Each point is reached from the start by the listed moves, each made once or not at all, plus a little noise. Say if it took an odd or an even number of moves. Then give how often each move was made.

Moves:
(1): [50 -9 -2 24 -7]
(2): [ 11  44  -1   4 -13]
Start: [ 16  10   0 -25  -7]
Points:
[ 82  47  -5   7 -29] => even (1, 1)
[ 65   3  -2  -4 -17] => odd (1, 0)

Moves:
(1): [ 60  -3  -9   9 -27  22 -30]
(2): [-13  53  24   3  34  -7 -10]
(3): [-18 -21  67   8  27   3 -19]
(4): [-13  -1  -4  52  18 -12  -6]
Start: [-40   6  13  -9 -16 -15   6]
Points:
[ 11   4   6   0 -42   6 -24] => odd (1, 0, 0, 0)
[-58  61  41   1  18 -26   2] => odd (0, 1, 0, 0)
[-18  35  95  12  15  -1 -53] => odd (1, 1, 1, 0)
[-43   9  16 -15 -16 -14   4] => even (0, 0, 0, 0)

Moves:
(1): [ 43 -26   3  -8   6  -5 -14  15   2  -9   0]
(2): [24 41 19  8 12  5 -7 -8 -2  0 -9]
(3): [  3 -16  32   1   7   9   2 -10  -8  19   2]
(4): [ 7 -5 -1 31 -6  0  6  6 -2 -6 -3]
(5): [-13  -1 -16   0  60  16  -6 -11  -7   0  -2]
(6): [  5   0 -13  -3   2  44  -6   4   9   7   4]
(7): [ 12  -1  -8  -6  13  -2  41  -4 -16   5   0]
(8): [ -4   4   8   4  18 -10   0  44   7  14 -15]
Start: [-36  15  16  17  14 -13 -16  -5 -14   5  -1]
Points:
[ 30 -30  38  36  54  20  16  47 -17  36 -12] => even (1, 0, 1, 1, 0, 1, 1, 1)
[-25  -3  43  49  35  28 -13  36  -5  37 -10] => even (0, 0, 1, 1, 0, 1, 0, 1)
[  4 -26  35   6 121  -5  10  32 -35  35 -19] => odd (1, 0, 1, 0, 1, 0, 1, 1)
[  0  55  26  19  38  -9  16 -18 -32  11 -11] => even (0, 1, 0, 0, 0, 0, 1, 0)
[-20  52  17  51  81   5 -23 -19 -25  -1 -17] => odd (0, 1, 0, 1, 1, 0, 0, 0)

Moves:
(1): [ 37 -13  22  34   1  -1  -5   2   7  -1  -1]
(2): [12 45  5 18 -9  7  9 15 13 20 -7]
(3): [-31  -8  45   4 -12   1  15  -1  -4  -3 -13]
(4): [-17 -11 -12  29  -2   7  -2  -3  -4  13   1]
(5): [ -5   5  17   8  52   6  -3 -17   7   5   3]
(6): [  6   3  -5  -4   0  35  13  -7 -10  -2  16]
(7): [  7  -7  -6   0   3 -25  43  -7  -8  24   0]
(8): [ 0 -9 -7 13  7 -3 13 56 -2 -6 12]
(9): [ -1 -25 -13  -5   4  10  12  -7  52  -7  -1]
(10): [ -4  -4   4 -12   5  -1 -15   6  -1  49   9]
(11): [-18  26  16   5 -15 -14  -4 -11   0  -3  53]
Start: [  1 -13   9   4  34 -14 -33  -3 -27  20  20]
Points:
[ 12 -65  17  80 100   7 -16  22  33  23  30] => odd (1, 0, 0, 1, 1, 0, 0, 1, 1, 0, 0)
[ -4 -23  87  63  67 -17  41  12 -37  34  85] => odd (1, 0, 1, 0, 1, 1, 1, 1, 0, 0, 1)
[-46 -65  21  32  28 -22  36 -19   9  48  11] => even (0, 0, 1, 1, 0, 0, 1, 0, 1, 0, 0)
[ 25 -29  17  90  94 -11  17  40  36 117  39] => even (1, 1, 0, 1, 1, 0, 1, 1, 1, 1, 0)
[  0 -12 -16  50  31 -12  29  -5  31  70  16] => even (0, 1, 0, 1, 0, 0, 1, 0, 1, 0, 0)

Moves:
(1): [ 31 -16   9  -3 -18   1   0  24 -25 -17  20   6 -10  -1   5]
(2): [ 12  31  -1  -4 -12  -6  -7  -4  -2  -7  14  14  12   5  -1]
(3): [-10   8  38 -11  31  -7   5   4  12  16  18  13  -1   4  -6]
(4): [ -5   1  23  55   8   6 -26  19   0   9 -14   1 -10 -12 -11]
(5): [ 11  10 -14   4  45  25 -17  12   1 -16  -3 -13  -7  -3  10]
(6): [-17  -5  15   5 -11  39  13  -1  23 -17  14  -3   8  -3   2]
(7): [-11  14  -9   9  16  -6  39   7 -13 -27  -6   2 -14 -13  -5]
(8): [ -8  -4  -8 -11  -6  18  -2  27   2  15  -7   8  -2  -2 -15]
(9): [ 25 -23 -16  12   4 -18   3   6  39  -3  31   5   9 -16  -1]
(10): [ 27   7   2   5  -1  19  16 -10  -9  36  12   5 -15   3  -1]
(11): [-18  -2 -10   9   3  -5 -12   9 -12   0  30 -10   1  19   2]
(12): [-18 -10   3   4  11   3   5   0  -4   4   9  36   1   6  31]
(13): [  9  -1   8   9   8   9  19  19  -9  10  -1 -14  30  -9  10]
(14): [10 -7  2 -3 -4  1  4  3 17 -9 -7 -3 -2 37 -2]
Start: [-17 -13 -18 -20   2   2   7  16  13 -18 -14  -9  -3   5  -6]
Points:
[-17 -39  61  29  63  96  10 121  30 -26  14  23   3  21  16] => odd (1, 0, 1, 1, 1, 1, 0, 1, 0, 0, 0, 1, 1, 1)
[-45   5  49  32  17  56   1  92  43  -4  32   2  33  41 -26] => even (0, 1, 1, 1, 0, 1, 0, 1, 0, 0, 1, 0, 1, 1)
[ -9 -34  49  55  27  26  11  93  29 -21 107  42  37  -1  25] => odd (1, 1, 1, 1, 0, 1, 0, 0, 1, 0, 1, 1, 1, 0)
[ -1 -51 -15   6   7  73  67  59  53  25  44  27  29 -11  22] => even (0, 0, 0, 0, 0, 1, 0, 1, 1, 1, 0, 1, 1, 0)
[ 31 -33 -18  51  17  87 -17 101  43 -24  87  37 -16  37  12] => odd (1, 1, 0, 1, 1, 1, 0, 1, 1, 1, 1, 1, 0, 1)
[ -9   4 -29 -24  -9  18  40  66 -29 -57  15  55 -21   2  10] => odd (1, 1, 0, 0, 0, 0, 1, 1, 0, 0, 0, 1, 0, 0)
[-13 -19  44  20  50  83 -22 100  26 -26  18   3 -26 -13 -24] => even (1, 0, 1, 1, 1, 1, 0, 1, 0, 0, 0, 0, 0, 0)

Moves:
(1): [ 34  17  -3  20  13   0  -2  15 -14  11  -3  26  -6 -17  14 -31  20  10
  -3 -15   8 -21]
(2): [-19  48  -9   1  19  -2   7   6   3 -13   8 -12  18  -9  13  -7   3 -16
  13  -3  14  -3]
(3): [  2  15  31  24   1 -16  -6   2  -3   2  -5 -15   2  -7   1  -2   0   8
 -23  -2   9  -9]
(4): [ -9   8 -38  25   9  -1 -11   6  -8  -2  20 -11 -41 -15  22  16   3 -17
 -12  29  -8   9]
(5): [  8 -11  -5 -20  20  -5  -8  16 -15   7   4   6  10   8 -14   0  -1   2
  -8  10  -1 -14]
(6): [  3   1  15  -4   2  25  -2   9   2  -1   1  -8 -12   1   3  -8   8 -11
   9  -3 -14  14]
(7): [ -4   0  12  11  29  16  36  -4  -5  10  -9 -12   0 -17 -12   3 -11 -13
  -1   8  15  12]
(8): [ -3   7   0   0  -2   0  12  21 -12  -1   0   9  -7   7   4  10  -2  17
  -7  11  -7   8]
(9): [  9  -5 -17  34 -14  -6   7  10  52   5  11 -16  23  20  -4  -9 -10  -1
  -1  13  -6 -11]
(10): [-19   9   0   4  -5 -12 -12   2  -9  38   9   8   5   3   4  -2   0  -1
   7  -2  -2   1]
(11): [-13  -6   1 -17  -3   2   5  -3  13   3  22   8   4 -14   8 -20  -4   6
 -17  14  14  -3]
(12): [-12   3  26  10  11  -2 -13  25  15  -9  11  35 -10   3 -17 -12 -14  -7
   2  -1   0  12]
(13): [ 10 -19  -6  19  -7  19  -6  -5 -34 -25  17   1  54 -22   4  -5   9  -7
   3   1 -11  -1]
(14): [ 23   4  23  11   1   4  12 -13   0 -16  19  12 -15  42  -9  -5   6  -3
  12   6   0 -18]
(15): [ 10 -12  24  -6   1   0   1   2   5  -2 -10  11  -1   3  32  -5   3  -6
  -7  25  12   0]
(16): [ 20   9  11  -1  -7  12  -2   4   7  15   9  -3  16  -4  -3  26  -7  15
  -2 -11   2  25]
(17): [-16  -7 -12   3  -5   8   2   8  11  -5   7  23   8  16   6   7  42  -4
 -13  -9   3  17]
(18): [  3  -9   7   2  19  -2   1 -30   7  12   5  -1  -7   4  37   4   7  46
 -10  -8  -6  11]
(19): [ 12 -17  17 -15 -13  -7  -1  12   8  11  18 -14 -12 -27  25   4   8   1
  37  -5  -4 -20]
(20): [ 14   6  -3  -5   2 -11  -5  -9   4   4 -15   0  -2 -10 -18   7   7   3
   9  32 -14 -10]
Start: [  2  -5 -25  20  15  -5  -1   6 -29   9   3  42  -6 -15   8  -9  11  -4
 -14  13 -10  12]
Points:
[ 60   0  -4  94  31  59  15  41 -72  45  92  63 -10 -52  64  -5  89 -33
  24  10 -23  30] => even (1, 0, 0, 1, 0, 1, 1, 0, 0, 1, 0, 0, 1, 1, 0, 1, 1, 0, 1, 0)
[ 38 -26  34  80  28   4   4  48  39   5  76  58 -85  22  99 -12  20  17
  10  80 -46  17] => odd (0, 0, 0, 1, 0, 1, 0, 1, 1, 0, 0, 1, 0, 1, 1, 0, 0, 1, 1, 0)
[-29 -11  46  37  52 -22  -2  66 -29  62  38  73  -3 -38   1  -9  34 -19
 -12  13   7  10] => odd (0, 0, 1, 0, 1, 0, 1, 0, 0, 1, 0, 1, 0, 0, 0, 0, 1, 0, 1, 0)
[  4   9  82  34  67  25  37  19 -33  21  79  76  12 -51  84 -44  29   6
  35  89 -13  12] => odd (0, 1, 0, 0, 0, 1, 1, 1, 0, 1, 1, 1, 1, 1, 1, 0, 0, 1, 1, 1)
[ 37 -41  25  14   6 -14  17  36  41  78  98  83  22  43  95   1  52  70
 -20  54  -7   6] => odd (0, 0, 0, 0, 1, 0, 0, 1, 1, 1, 1, 0, 0, 1, 1, 1, 1, 1, 1, 0)
[ 68  17  58  93  85 -32  -4  39  18 104   8  79  25 -29  30 -29   1  50
 -50  62   5   5] => odd (1, 0, 1, 0, 1, 0, 1, 0, 1, 1, 0, 1, 0, 0, 1, 1, 0, 1, 0, 1)
[-11   5  10 121  15 -41  -7  52  34  47 100  75 -63  31  75   7  49  35
 -19  44 -33  12] => even (0, 0, 1, 1, 0, 0, 0, 1, 1, 1, 0, 1, 0, 1, 0, 0, 1, 1, 1, 0)
[ 73 -39  37  60  12  31  -5  65  36  29  74 112  44 -57 100 -42  76  56
 -14  55 -34  29] => odd (1, 0, 0, 0, 0, 1, 0, 1, 1, 0, 1, 1, 1, 0, 1, 1, 1, 1, 1, 1)
[ 38  89  -7  53  32  -6  14  40 -50  45  44  81   5  11  33 -18  29  19
   8  -1   3   2] => even (1, 1, 0, 0, 0, 0, 0, 1, 0, 1, 0, 0, 0, 1, 0, 1, 0, 0, 0, 0)

Moves:
(1): [ 34  -7  -4 -20   0  20   6   1   4  -1   6  11  -7  14 -18   3   4  -5
  -9  15  -4  13  -9  -3  -8]
(2): [  1  28  -4  -1  -8   4  13  -5  -2  13  14  14  -6   0   8 -11   1  -2
   3   1   3  -3  18   2   8]
(3): [  5  12  27 -16 -10   1  22  -1   8 -11   0   1   9 -27  13   7 -18  15
 -10  27   4 -12   5 -20 -18]
(4): [  5 -19  23  31  -8  -3 -15 -15  -2   7   6  11  11   8  10   6   4  13
 -22  -1   4   5   0  13  -4]
(5): [ 14   6  16 -18  51  -9 -10   2  -8  12  14   0  17 -25   4   6  19  -5
   0   1   8   1  -1  12  14]
(6): [-18 -13   0   2  -3  37  -3  11  -8   5  15 -10   1  -6   3  -3  -2   3
  -2  -3  -1 -10  -6  -4  -9]
(7): [-11   0   3  17   5   0  28  -3 -25 -29  20   7  -9   1  13 -10   9   9
   8   3 -10  11  -8 -14  21]
(8): [ 5  7  5 15 -7  7  5 46  3  1 17  5 20  6 -2 12 -3 11 -1  8  0 10  2 12
  7]
(9): [  3  -3  13   5   0  16   4   6  46  -1 -16  14   3  -7   0 -15   5   5
   0 -14 -27   5   1   5  25]
(10): [ -5 -12  -4   4   0 -16   5  -7   7  44  -4  23  -9  -1   8   4  33   5
   6  18 -13   0  -6 -19  -2]
(11): [ -5 -17   3   4 -21 -17 -12  14  12 -12  35  11 -12 -23  18  -2  12 -13
  28 -13   9  -9 -13  18   3]
(12): [ -2 -11   0   4  21   6 -10  13   1 -16  -8  18 -24   6  12 -11 -13  10
   3   9   4 -18   3  15  -1]
(13): [ -5  -3  -5 -14   2   7   8  -9  -6 -19   2  25  34   4  17   4   1  -2
   8 -13 -11   5   6   6  -7]
(14): [-17  -5   6   4  17  -3   8 -10   7   1  14  -6   9  15   2  -1  -4   6
   1   9  -4 -16  15 -11  17]
(15): [ 12  -3  -9  -5 -11  -2   2  18  12  -4  -3 -29  -2  14  48  12  30   1
  -2 -15  22  12  10   2  -5]
(16): [-12  -1   1   6   9  12  13  -2   8   2  -8   2 -13   5  -3  26  -8  -4
   4  -8  15   2  -8   5  -2]
(17): [ -5 -11  17 -17 -19  -8 -17   3 -12 -16   6   8  -8   8 -16  -1  32   5
 -22  -8   0  -1  16  13  -7]
(18): [ -3  17 -23   8  11   7   9  -8   8 -15  13   1  -4 -13  -8   6  11  28
 -14   8  16   9   2  12   2]
(19): [ 20  -5  16  -5  -4   3   3   7   1  -8   7 -16  -4  15 -12 -20  11  15
  57   0  16   7  14   2 -25]
(20): [-11   1   6   3   6   3   8   7  15 -28   1  -4  10   2   0  -6   5 -23
   1  25   8  16  16  10   1]
(21): [ -4   0   1  -6   8  -4   4   4  12   9  -2  16   2   0  -5 -13 -10  -6
 -13 -18  21   7  -2  -6  -2]
(22): [-11   3   1 -13  -3  -6 -15   0  -7   7  11   1  -9  17  19  -1  -2  12
  -2  -6   5  27 -10  -9  20]
(23): [  8 -14  -3   1  -6   0   8 -11  -9  -8  -7  17  -1  -7   3  12  -3  -6
   7   7  -2   9  52  -8   0]
(24): [ -5 -15  -7   1  -5   0   8   5  -9  15  -1  -6   3   2 -10  -3  -5  -1
   6  -5   5  -1  -3  28   6]
Start: [ 13  -3  -2 -11 -17  38 -13   9  17   1  12  -2  -4   0  -6  -9 -25 -28
  18 -23  22  -4   5  18  -3]
Points:
[ 50 -49  34  10 -47  55 -29  17  79  -5  44  43  -7  -7   5 -16   1 -28
  16 -36   3   7 -16  47  12] => even (1, 0, 0, 1, 0, 0, 0, 0, 1, 0, 1, 0, 0, 0, 0, 0, 0, 0, 0, 0, 0, 0, 0, 0)
[-11 -49  69  39 -40  16  44  49  20 -22 116  71 -14  13  76 -28   3  20
 101  62  54  17  89  34  27] => even (0, 1, 1, 1, 0, 0, 1, 1, 0, 1, 1, 1, 0, 1, 0, 0, 0, 0, 1, 1, 0, 1, 1, 1)
[ 21 -28  37 -36 -45  38  30  45  93 -52  63  40 -40 -17  47 -49  23  27
  58 -35  90 -15 121  65   0] => odd (0, 1, 1, 0, 0, 0, 0, 0, 1, 0, 1, 1, 0, 1, 1, 0, 1, 1, 1, 0, 1, 0, 1, 1)

Moves:
(1): [ 21 -21  -4  -2   7  -8  -8 -13   8 -16  -2   5  -2   8   4   1  11  -6
 -24  -2  -2 -21  -5  13  -6]
(2): [  4  15  11   3 -12  -5   4  12  -4  -1  -3   2  -4  13  -6   0   3   2
  -5 -11  -3  -4  -8  -6   0]
(3): [ -2  -3  13  -1   3  -1   0  11   3   8   6  -6  -5  -2   2 -13  -9 -14
   0  -7  -7  -5   8   9   6]
(4): [ -1 -12   2  38   0  -8  15   0  -3 -14 -12   6  -2  15  11  -7  -7  13
   3   6   9   7   1  -2  -8]
(5): [-14  -9   3 -13   8 -21   0   5 -13  -4 -20   6 -11   9   2  13  -9  -7
   5  -8   5 -16   5 -11   7]
(6): [ -9  -7  -6  -9   8  23   4 -10  -6   0   4   0   3  10   6  -5  10  -7
  16  -6  -8 -19  -4   9   5]
(7): [ -9  -6   6  -8   4   0  14  -1 -18 -11  -3  -8   4  11   7  11   8  10
   8 -13 -13  11  18 -11   7]
(8): [ -9 -17   3   2  -9  -9  -3  10  18  -2 -23  -7   8  13 -15   5  16   2
   0  -7  -3  14 -12 -10  -1]
(9): [-10  19  -2  -8   6  -4  14  -6  32 -18  10  -3  -8   6   7  -4   1  -1
  -5  -7   1  -1 -16 -12  -9]
(10): [-16  11 -13  12  18   2 -11  -3  -7   7   5 -18  -2 -11  13   8  14  -6
 -17  -2  -9  12 -14   7  -6]
(11): [ -8  -7  -5  -6  12  -5  12   7 -11 -11  11   3   9  -1 -12   2  -1  -7
  -4   1  14  -4   1  -8  -7]
(12): [ -3   0   8  -2  16  -4   6  -7  -4   4  -2  15   5  -5 -11  11   7  -3
   1  -5   7   8   1  14   4]
(13): [ 11   0   0   2 -12 -11  -5  -8   9   6  -1 -13   9  -5   8  -1 -11  -6
  13 -15   5   0  -6  -1   4]
(14): [-11   1  -2   0 -11 -14   3  -8  -6   0   4  -6  -3  12   5   0   8  -8
   8  16 -13   6 -10   1  -2]
(15): [  5   2   3  -6  12   0  -9   6  -7  -3   1  17   5   2  11   1  -6  10
   2 -14   3   2   0  -4  -5]
(16): [-10   3  15  -9 -11   9   9  -5  10 -10   9 -15   1  14  11  24 -11   9
  -5   1   0   5 -15  18 -10]
(17): [-15  15   0   6   4  -7 -20   2   3 -13  -5  19  16 -16   9  -6  12  -7
  -2  -7   8  -8   9  11   3]
(18): [ 10   3   2  -3  10   0  -2  -5  -1   3   3 -17   8  -3  -9 -15 -13  13
  -4   9  -6  -8  -3 -12  -4]
(19): [  3 -10  18  -3   4  12  -8  -8  -7  11  15  -1 -10  -8  10   2   9  11
   4   3   0  -9   4  -3   1]
(20): [10  0  3  0  1  0 15 -1  0 30  1 -1 16 -3 20  2 -4  8  2 17  8 -7  6 -8
  4]
(21): [  9 -10   8 -10   1   0  -3  -8 -18   6  -2  -1  -4  16   8  -8 -13  17
 -19  -1  19   6   1  -7  14]
(22): [ 17  10  13   4   8  14   6   4   3 -14  -7   1   3  -8   1   1   9 -17
   4  17   2   5 -10  -9   2]
(23): [ -4   1   1  10  11   2 -13   3   5   0   8   6   2  33 -22  19  -1 -17
  -3   0   2  -5  25   0  -1]
(24): [ 11   1   4 -17   8  -6   4  12  -7   0  -7 -26  -6  17  12   1  13  13
  13  15  13  16  -4  17  -1]
Start: [  3  -5  -9  -3  14  23  -2  -7 -26 -22 -17 -21  -5  18   7 -12   9  -8
 -32  12   5   3  14 -13   4]
Points:
[-24  36  60  -8  32  -7   0   0  19 -72 -21 -34  36  79   7  20  19 -29
 -20 -28 -10  25  -3 -27  -2] => even (0, 1, 1, 0, 0, 0, 1, 1, 1, 0, 0, 1, 1, 1, 1, 1, 1, 1, 0, 0, 0, 1, 1, 0)
[-31   8  11  17  70 -23 -13  18 -13 -87 -73 -39  13  85  52  31  47 -23
  -8 -25  27  43   7 -40  -3] => even (0, 0, 0, 1, 1, 0, 1, 1, 1, 1, 0, 0, 1, 0, 1, 0, 1, 0, 0, 0, 0, 1, 1, 1)
[  6 -39  23  -5  84  15  -4 -32 -91 -11  -5 -56  11  65 121 -49  39  38
 -44  25   9 -14  21   8  12] => even (1, 0, 1, 1, 0, 1, 1, 0, 0, 1, 0, 0, 0, 1, 1, 0, 1, 1, 1, 1, 1, 0, 0, 1)

Moves:
(1): [ 21   5  -2  -6   0   2 -16  14  -2  -8  -1 -15   2  -9  -2   5   2  -7
  -9  11   6   7  -4  -8  -5]
(2): [-11  39 -14 -12 -11   6 -14   3   6  26  10   7 -19   5   4  -1  -8 -14
  13  27  -5   2 -26   0 -16]
(3): [ -2  -5  24  -1   7 -11  15 -23   4   4  -4  -1   7   0  10  12  -7  -6
  10  -8  20  -4  -2 -13  -2]
(4): [  9  10   1  20   7  -6  -1   7  21   6  11  -3   4   1   7   9   3   3
  12  -5  -3   6  -1 -18   7]
(5): [ 10  18 -15   2  24   2  -3   4  -9 -10  -2   6  -5  -9  -9  -2   3  15
  -3   7  -2  -4 -10  -7  -1]
(6): [ 8  2 13 10 19 33  4 -6  9 25 -7 -8  1 -8 40 -9 -3 16 -4  0  4  0 13 13
  1]
(7): [  6  12   8  -3  -4 -16  21  20  -1   3 -14  -4  15  13  13 -21   0  10
  -9  -5  11  -4  -5   3   1]
(8): [-11  -5  11   0   4   7   2  25 -15  12  -1 -13 -15 -14 -18   0   1   1
 -10  -8   1   2   0  -3   3]
(9): [ -3   6   4 -23   9  12   2  19  15  -8   2   6  -3  -3   3  -5  10   9
 -11  -5 -14  16   7  -7   8]
(10): [ -5   1   5   2  -5  -5   9  -1   8  21  -3  13   3  -8 -11   1  18  14
 -26   6  13   2   2   9  18]
(11): [ 12 -22   3  -4   4 -10  18 -15  -4   7  31  -9  -1   0   4 -11  -3   5
   4 -15   0   7  -6  14 -12]
(12): [ 26   7   0  -4  -6  -2   4  14   5   0  13  46  14 -11  12  -5 -11  -7
  31   7  23 -19   1 -18  16]
(13): [ -3  11  -7  -7  12   2 -11   8  -1   7   6   4  27  -6   0  11   6  -3
  10   1   0 -15  -5   3 -11]
(14): [ -5  -3 -11   3   4  19  10  -5  -2   5  12   8   5  27 -12  -6  -7 -11
  -3  12   6  -5 -10  -2  11]
(15): [  9 -23 -11  -1  17   2 -10   9  -1  -1  -4   2 -10  11  21  10   0   1
  -6 -11  -4  -2 -12 -15  -7]
(16): [ 19  -7  -7   0  -3  14  28   7 -13   2 -14  -8  -4  12  -9  40   4  -3
   7  -4 -20   8 -14   8 -15]
(17): [ -6  15  -8   3 -10   5 -13  -9 -21   8  -2   9  -6  24  -4 -11  43 -24
  12 -10  21   6  11   2   9]
(18): [ -2  -3  12   0  -2  14 -15   6  -5  -2  15  -5   3  17   3   5   5  30
   2   3  -3   1  -8  -3   0]
(19): [ 13 -15  -4  -9   9 -13   0  -2   7  23  -5  -9 -12   5  -2   0   4   5
  27  24  -6  -4  16 -11  -8]
(20): [ -5  -2   5  13  -1 -10   4  -2 -13 -10   0  -1  -6  -5  11  -2  13 -12
   0  26  -9   1   1  -5  -9]
(21): [-18   6 -10   2  -9   0   6  20  11 -25  15  -1 -16  -3   5  16  -4   4
  20  19  40  -5  15  14  -5]
(22): [ -4 -15   9  12  11  -4  -1  -5   5   0  -2   3  11   3   7  -2 -14   8
  12   3   2  27  -8   9  -2]
(23): [-10  18  16   4   2 -31   0   2 -10   7   6  11  -5   9   9  16 -18   3
 -18  -5  17   6  52  -2   1]
(24): [ 13  -3  40   2  14 -16 -15  16  19  -3   0  13  -8   9  -2  -3   4   2
  -3  -2  -3 -17   9  18 -17]
Start: [ 19  -1  29  -1   0  16 -39   6  11  30 -12   8  -3 -17 -34  -5  10 -21
  13  -6 -42  12  -7 -12  31]
Points:
[ 38  51  91 -31  33  63 -23 113  34 102  -2  66 -13  18  31  35  63  11
  48   4  42 -17 -19  -3  13] => odd (0, 1, 1, 0, 0, 1, 1, 1, 1, 1, 0, 1, 1, 0, 1, 1, 1, 1, 0, 0, 1, 0, 0, 1)
[ 57  -6 111  18  74  29  -1  59  19  69  12  50 -29  22  -2  59 -34  38
  79  45  37  -3  44  -8  11] => odd (0, 0, 1, 0, 1, 1, 0, 1, 0, 0, 0, 1, 0, 1, 0, 1, 0, 1, 1, 0, 1, 1, 1, 1)
[ 26   6 121  16  46 -34 -17  52  49  52   8  48   1  54  16  14  30  26
 -39  -3  -8  10  25 -47  41] => odd (0, 0, 1, 1, 0, 0, 1, 0, 1, 1, 0, 0, 0, 1, 1, 0, 0, 1, 0, 1, 0, 0, 1, 1)
[ 23  28  87  -3  48  58  -3  55  21  52 -29  23 -51 -15 -28  36  74   6
   5  -7  18  17  22  22  30] => even (0, 0, 1, 0, 1, 1, 0, 1, 1, 1, 0, 0, 0, 0, 0, 1, 1, 0, 0, 0, 1, 0, 0, 1)
